Rows are points. Each table stands for the endless flat space through its points: a line for two points, a plane for three, and so on. The two share one point or none. Which?
(in the rows, 128 means zero)

First (2 x 4):
[[113 149 115 116]
 [131 152 121 131]]
Second (2 x 4):
[[120 150 118 131]
 [121 154 120 136]]
They share: no point

First (2 x 8):
[[109 147 131 115  99  98 126 124]
 [111 149 133 118  97  93 120 129]]
Second (3 x 8):
[[ 69 148 129  85 132 123 156  89]
 [111 144 130 101  89 115 123 128]
 [ 77 142 123  99 120 111 154  95]]
They share: no point

First (3 x 11):
[[126 166  98  89 163  95 124 129 117 127 148]
 [138 155 114 106 143 116 124 123 141 122 135]
 [138 151  90  94 175  88 140 123 101 110 163]]
Second (3 x 11):
[[165 120  85  92 156 116 135  85 145 130 162]
 [130 158  85 110 150 124 123 126 104  98 126]
 [165 138 120 130 155  94 168 121 144 113 156]]
They share: no point

First (2 x 14):
[[ 98 150 123 112 133 139 101 124  91  98 159  95 153 111]
 [104 114  87 118 163 133 119 148 127 128 135 119 147  93]]
Second (3 x 14):
[[101 153  93 115 169 154 113 154 127 119 156  83 159 117]
 [111 142 101 113 162 150  98 150 115 123 145  95 152 106]
 [ 86 117 111 118 127 115 128 115 100  98 150 125 147  96]]
They share: [101 132 105 115 148 136 110 136 109 113 147 107 150 102]

First (3 x 20):
[[ 93 125 140 124 126 119 124 128 124 120 119 120 133 124 103 117 128 131
  127 143]
 [ 89 121 162 126 118 115 120 134 130 108  97 120 129 142  91 121 120 143
  127 141]
 [109 137 117 131 124 131 138 129 121 126 138 108 125 105 123 119 128 123
  133 148]]
Second (2 x 20):
[[ 97 136 128 120 109 127 140 127 130 114 121 105 124 129 111 131 117 139
  128 146]
 [ 93 142 122 113 104 131 144 122 135 115 127 103 129 132 116 135 112 144
  124 149]]
They share: no point

First (2 x 24):
[[161 114 136 104 153 114 103 139 121  94 131 113 122  96 133 128 115 149
  129 141  98 102 139 137]
 [155 108 133 109 150 108 108 138 121 100 130 113 116 100 132 124 111 149
  129 135 103 108 141 144]]
Second (3 x 24):
[[152 128 118 107 150 114 109 133 124  86 151 121 130  95 142 140  97 163
  130 143  97 130 139 126]
 [155  91 160 118 162  99 132 129 136 111 110 102  96 104 135 106  96 141
  140 103 131  92 126 155]
 [140  94 106 115 128  96  95 149 102 116 133 119 110 111 118 120 127 147
  116 147  91 126 165 166]]
They share: [149 102 130 114 147 102 113 137 121 106 129 113 110 104 131 120 107 149
 129 129 108 114 143 151]

First (3 x 24):
[[101 122  91 109 119  90 126 139 145  87 136 142 158 134 152 144 118 131
   98 163 143 121 140 129]
 [113 133 117 134 104 112 114 129 144 118 155 161 130 141 159 124 136 113
  111 150 116 145 125 119]
 [105 125  93 110 120  88 122 141 144  94 131 137 158 129 147 148 120 137
   95 162 144 121 145 127]]
Second (3 x 24):
[[117 138 107 134 104 104 116 130 142 117 142 156 140 129 158 132 140 125
  102 158 127 146 137 121]
 [113 126 101 134 106  90 110 132 146 117 148 144 140 135 152 126 142 113
   88 158 113 144 141 109]
 [107 112 110 124 117  83  99 141 150 121 155 126 134 146 135 127 131 107
   85 146 100 129 139  99]]
They share: [115 134 113 129 109 104 112 134 143 119 144 150 137 133 151 134 134 125
 104 152 124 139 135 119]

First (2 x 24):
[[118 153 144 153 152 141 159 147 112 109 116 144  98 150 116 142 158 119
  158 134 137 131 110 143]
 [122 157 134 155 148 151 147 143 118 121 104 132 108 146 120 152 148 121
  144 130 143 141 116 145]]
Second (2 x 24):
[[117 166 145 148 143 146 141 145 120 116 120 130 112 142 119 154 152 126
  157 133 143 142 114 144]
 [105 138 117 168 159 134 165 145 120 112  92 142  92 162 123 146 148 102
  153 109 135 130 102 128]]
They share: no point

First (2 x 24):
[[140 147  98 109 123 124 157 115 115  91 146 115 107 164 104 160 133 112
  140 115 116 151 143 122]
 [175 152 108 139 143  94 127  95 145 126 166 120 142 134 114 145 123  97
  130 105 131 156 123 152]]
Second (2 x 24):
[[137 135 113 134 129 106 153 111 131 107 133 121 137 151  90 177 137 110
  138 107 107 169 145 120]
 [167 159 101 110 141 124 147  93 113  95 163 115 101 157 126 141 125  98
  144 107 137 127 127 138]]
They share: no point

First (2 x 24):
[[108 125 135 128 116 126 109 130 125 110 116 117 128 150 130 136 158 148
  160 152 127 149 139 108]
 [105 125 134 124 120 129 109 125 130 105 111 115 123 153 134 134 163 155
  166 155 127 153 137 102]]
Second (3 x 24):
[[120 116 140 139 102 114 124 158 124 129 123 115 141 120 137 125 163 131
  136 137 112 150 164  99]
 [110 119 149 134  94 126 109 148 121 112 136 121 138 140 130 128 158 144
  142 144 113 141 151 106]
 [106 119 154 132  89 131 104 146 121 105 142 123 137 146 129 127 158 150
  143 146 111 138 148 106]]
They share: [114 125 137 136 108 120 109 140 115 120 126 121 138 144 122 140 148 134
 148 146 127 141 143 120]

First (2 x 24):
[[146 121 148 150 130  87 128 132 130  87 140 169 131 135 103 129  84 154
  119 112 124 148 115 143]
 [148 133 148 140 144 101 116 144 128 101 132 157 129 147 105 131  96 154
  119 122 128 144 125 133]]
Second (2 x 24):
[[153 131 136 141 157 112 122 146 121 122 120 157 116 151 114 138 110 152
  115 121 126 148 136 122]
 [151 135 142 138 154 110 116 148 124 115 124 154 122 152 110 135 106 153
  117 124 128 145 133 125]]
They share: [149 139 148 135 151 108 110 150 127 108 128 151 128 153 106 132 102 154
 119 127 130 142 130 128]

First (4 x 24):
[[154 148 158 115 152 120 164 125  93 156 153 148 107 129 141 134 141 102
  124 130 145 155 140 136]
 [142 146 153 115 153 113 156 134  81 176 148 162 114 147 129 130 151  84
  138 140 137 144 145 143]
 [159 125 156 121 150 141 169 124 110 136 159 135 108 144 136 144 130 118
  106 123 133 152 141 143]
 [122 161 150 163 123  94 137 114 100 135 152 147 138 129 143  95  94 122
  140 172 153 160 140 101]]
Second (3 x 24):
[[129 158 151 166 162  99 152 103 105 137 136 133 115 175 139  89  76 125
  125 129 126 183 181 131]
 [126 155 136 154 144 111 158 112 111 140 139 133 130 163 124 101  94 104
  119 144 141 171 163 122]
 [135 150 161 160 156 101 146 109  99 137 146 141 113 161 147  99  88 133
  131 135 126 171 167 131]]
They share: [135 143 151 145 135 114 149 121 102 140 154 145 127 142 136 116 112 116
 128 153 141 153 142 122]

First (5 x 24):
[[113 146 115 171 152 169 112 139 147 102  94  95 157 160 111 143 159 120
  134 180 171 142 102 131]
 [ 78 114 100 169 149 139 141 144 148 140 131 135 132 157 105 160 177 101
  160 150 175 135 125  98]
 [109 147 113 168 150 151 124 145 146 114 104 102 146 158 103 148 147 122
  147 163 168 134 114 120]
 [111 140 101 163 154 151 124 135 123 150 130 105 133 132 109 157 135 126
  142 134 147 146 132 105]
 [107 139 106 168 153 154 123 139 135 131 119 106 141 146 109 154 147 122
  143 152 160 143 120 114]]
Second (3 x 24):
[[108 150 118 149 160 142 135 147 130 149 102  87 122 141 103 125 167 104
  157 122 173 150 148 118]
 [110 148 115 162 151 163 112 117 125 123  98 110 126 136  88 132 165 111
  143 151 163 146 133  91]
 [ 88 116  76 163 124 166 131 123 144 139 124 109 154 137 109 163 133 106
  117 156 129 118 118 100]]
They share: no point

First (5 x 24):
[[121  93 106 138 176 124 154 175 147 109 113 117 150 143 114 110 152 117
  124 149 105 153 163 173]
 [116 108 116  81 158 126 125 169 150  86 125 157 151 146 140  98 153  96
  166 130 141 135 128 169]
 [ 79 131 102 111 105 109 153 116 111  97 122 117 113 131 120  92 129 149
  121 123 132 173 145 119]
 [132  89  88  84 139 114 122 162 140 125  86 142 156 119 126  84 196 151
  168 167 124 188 157 140]
 [124  95 131 102 172 110 135 183 161  96 140 158 157 146 161 111 158  85
  168 130 127 125 125 172]]
Second (5 x 24):
[[115  89 101  95 131  97 163 143 127  98 114 123 143 158 146  81 144 122
  137 135 135 150 122 144]
 [136 127 117 141  96 120 156 145 123  80 121 129 152 128 141 111 164 100
  139 105 147 170 155 128]
 [100  80  88  83 157 100 140 155 129 113 130 134 136 155 148  90 123 138
  122 129 122 160 125 160]
 [ 87 110 101  98 156 109 154 150 138 119 113 130 143 145 127  96 153 129
  150 153 127 140 143 155]
 [117  88  90  93 124  99 165 149 113 101 111 118 149 163 149  78 149 128
  134 123 136 160 122 136]]
They share: no point

First (2 x 24):
[[160  95  96 128 115 166 132 124 112 120 147 146 148 123 125 133 137 128
  137 135 123 147 120 141]
 [155 100  99 124 111 160 130 119 109 122 145 145 148 126 119 133 131 122
  133 130 117 145 115 142]]
Second (4 x 24):
[[118 116 114 119  94 157 123 103 100 129 144 137 124 123 137  97 107  95
  152 102 105 135 105 144]
 [124 128  92 101  88 119 113 113 124 117 144 159 160 149 111 121 121 101
  138 140  75 125  97 134]
 [122 114 114 120  98 160 126  99  97 133 144 135 125 121 132 104 105  98
  148 101 110 137 106 143]
 [136 112 106 117 112 159 135  82  93 148 145 134 140 121 104 139  98 111
  130 109 120 140 107 133]]
They share: [145 110 105 116 103 148 126 109 103 126 141 143 148 132 107 133 119 110
 125 120 105 141 105 144]

First (4 x 24):
[[141 146 155  99 102 154 140 104 132  97 157 136 119 134 143 136 132 108
  123 110 135 113 141 155]
 [136 121 130  99 132 134 155  69 162 117 157 101 144 149 133 131 142 128
  108 135 140 113 161 135]
 [189 163 122 140 112 144 127 134 149 129 149 146 106 162 124 140 172  92
  104 113 166 121 137 128]
 [164 145 106 127 124 134 139  97 174 133 149 121 120 169 113 143 166 112
  100 127 156 113 153 123]]
Second (4 x 24):
[[119 155 136 118  91 143 138 120 147 106 135 135 103 164 129 172 131 103
  125 100 129 105 125 169]
 [143 152 141 111 105 151 130 114 150 114 142 127 105 155 122 152 141 110
  106 111 128 104 135 146]
 [164 138 143 123 114 152 144 102 160 111 166 139 127 137 111 144 156 115
  108 107 153 120 146 139]
 [143 136 137 137 101 143 160 102 160  98 168 155 135 139 116 164 151 108
  134  93 166 128 139 164]]
They share: no point

First (3 x 24):
[[105 101  98 137 129 117 112 118 114 142 136 154 140 115 134 128 151 122
  132 138 116 134 142 118]
 [108 105 102 142 136 108 118 129 115 146 131 152 144 104 136 129 140 114
  135 129 116 135 140 113]
 [102  98  94 131 116 132 102 101 109 133 142 157 135 132 128 123 167 131
  123 150 112 128 142 122]]
Second (5 x 24):
[[ 84 135 105 151 118 111 118 120  88 155 146 149 123 113 121 111 143 117
  123 141 119 150 131 116]
 [104 109 115 149 114 125 102 108 100 135 130 165 137 127 123 113 153 115
  125 129 113 118 139  98]
 [101 103 136 131 135 125  84 120  91 147 151 171 134 139 126 113 156 130
  110 117 101 127 142 119]
 [105 118  97 165  83 122 130 111 116 127 115 155 122 106 123 101 156  90
  154 152 130 123 131  77]
 [122  86 121 132 116 136  91 112 113 121 130 170 142 134 128 112 167 115
  122 128  99 103 140 100]]
They share: [108 108 102 139 118 126 106 111 103 131 134 155 141 122 124 117 155 117
 117 138 104 120 134 110]

First (3 x 24):
[[142 107 136 121 114 143 124 141 135 104 131 122 152 134 145 136 103 114
  106 145 131 122 120 116]
 [142 116 145 131 107 143 102 159 135  93 114 135 149 159 166 135 115  88
   93 140 125 148 136 111]
 [140 121 153 138 104 142  88 170 135  88 103 143 145 175 178 136 124  72
   86 137 123 164 145 109]]
Second (4 x 24):
[[135 101 152 155 117 149 114 148 124 100 124 112 124 151 153 134 119 101
   68 134 123 113 120 119]
 [ 99 112 126 115 108 140 138 164 153 109 129 125 131 131 138 146 124 100
  124 131 126 113 131 101]
 [123 112 150  95  96 136 114 148 145 129 125 137 143 151 138 154 124  88
  148 155 130 141 119 101]
 [142 103 162 133 106 145 104 141 125 116 123 122 132 160 149 142 121  92
   96 149 125 130 114 114]]
They share: [134 109 150 129 116 139 112 149 135 106 121 128 142 148 151 142 115 102
 104 143 135 134 124 118]
